Every row gives one point. A path goes straight from each point to the next, and from the last back to the first. The post is the endless flat space through its rows: a point in 2 columns, a line in 3, a plane in 4, and so on, so that a path can go around it. How many times does the path go around the post? Going back the other way cancels.

Post, one row:
23 -5
Path (12 x 2):
40 -17
27 -57
56 -3
36 22
8 8
-23 -32
29 -60
57 -1
27 21
-31 15
0 43
36 7
Times around: 1

Post, 7 rows:
30 8 6 -15 21 23 -9 -25
-31 10 -4 3 -27 23 23 9
-20 -1 -29 2 -13 4 -7 -5
-31 23 -30 -18 -7 20 5 25
27 -5 60 7 7 5 -38 1
-1 -4 7 -26 -30 4 -6 10
46 12 1 -1 29 -8 2 -4
Path (16 x 8):
3 -5 23 -1 -29 15 -20 17
32 9 -10 15 5 20 -47 -15
23 13 17 -11 15 37 -7 8
-1 2 5 11 40 40 33 1
-16 -28 0 -15 -10 -4 -26 -26
13 -10 8 -25 10 6 5 -6
-22 6 -36 -19 17 37 -5 32
-12 8 2 21 -4 45 -23 -4
13 20 22 20 4 4 -6 8
-7 35 -4 8 4 7 19 13
39 1 -55 -48 27 -31 -24 -14
-8 39 -10 -17 -1 -25 4 22
17 -8 -1 -1 -18 -16 -14 -36
5 -1 17 -42 -15 -6 3 -24
-11 -5 7 -16 17 34 -10 -24
9 -18 -23 -36 -26 30 13 -21
Times around: 1

Post (13 x 14):
10 -2 -21 -22 4 17 9 23 13 17 -8 -12 -6 -22
1 3 -25 -8 8 7 6 8 12 40 -35 -12 -16 5
-21 26 15 -5 13 -20 -11 -3 -17 -23 0 27 30 -3
9 0 18 -11 -19 -21 -13 33 -3 -13 -10 -21 -14 -1
22 23 13 11 -2 -4 -8 -12 -4 -5 -7 6 16 -13
-23 -28 10 -4 -5 -18 -6 -9 3 -5 -10 -24 17 1
-7 9 25 -15 3 -18 -7 -14 16 -3 17 23 25 28
-2 -11 39 7 -9 -19 9 24 -5 1 -4 -7 -11 -20
9 -11 7 1 -4 -30 23 22 8 -20 -4 -4 12 -4
-12 35 -24 12 23 -2 -11 -22 -4 12 40 24 21 32
9 10 -6 11 22 -1 -23 -31 -7 -16 8 43 2 30
-50 27 -28 9 7 51 2 -37 16 -4 -8 12 25 44
-21 -1 14 20 -7 -17 -21 -6 24 -26 9 22 27 -6
Path (30 x 14):
-2 16 -21 -3 13 9 1 -19 -5 1 -17 28 27 13
8 15 -14 -20 -4 -18 1 5 -26 -18 -15 -5 22 -2
11 6 -3 -3 9 -4 -19 -22 3 6 26 3 -12 10
5 25 -17 -6 19 -2 -11 -14 10 -10 11 -6 13 13
-4 -3 24 0 6 -11 -12 30 11 5 0 -4 -4 3
26 -7 -10 13 -5 -15 7 17 14 -31 8 3 34 2
3 16 1 -12 0 4 14 10 3 21 -23 8 17 -27
-12 -19 -17 -19 -5 -3 6 -21 25 -14 13 5 15 25
-9 38 -12 23 11 -23 -5 -9 20 3 45 15 20 4
-10 -10 -9 -21 12 -5 -30 -31 -11 -10 -3 -20 11 24
-21 0 17 -8 9 5 -14 3 16 -3 -12 7 2 29
21 16 6 -15 6 -21 -17 44 27 -21 7 21 11 9
-24 10 3 -19 -11 -28 -5 18 18 6 36 -19 42 30
-5 -18 26 -28 -5 -11 0 -7 -14 -38 -32 14 27 0
9 9 14 -60 -3 -3 25 7 7 36 -17 1 4 -8
11 8 -4 12 20 -44 -17 -5 -8 -14 -1 7 -7 -13
-12 -27 38 7 0 -21 -16 8 2 -29 19 6 -15 16
-16 17 20 -9 -1 -37 6 -3 12 22 -13 -23 56 -12
-19 15 13 -20 6 -27 -7 19 -2 5 -42 -6 3 11
6 20 4 7 -3 1 -11 52 10 -14 3 20 5 -6
-18 0 -22 13 1 17 -7 19 19 0 17 22 -9 14
-8 -8 24 1 -3 -17 5 -20 17 -10 34 29 33 11
-1 4 -12 52 1 2 25 -28 -6 2 11 10 20 15
13 14 -17 28 1 44 26 -31 26 14 2 25 6 -14
-2 -29 11 -8 0 -11 27 -6 6 -27 -21 -9 -6 26
-25 30 -10 -15 24 3 16 34 10 0 41 5 3 2
6 18 34 18 1 -18 -14 15 -15 -21 -18 -3 -2 22
-10 -8 3 13 12 -30 20 44 -17 -16 21 5 -14 27
-22 1 36 -11 -17 -11 -2 19 35 -22 35 -20 41 1
-16 -1 0 -43 18 38 0 -6 0 52 -18 -13 0 3
Times around: 4
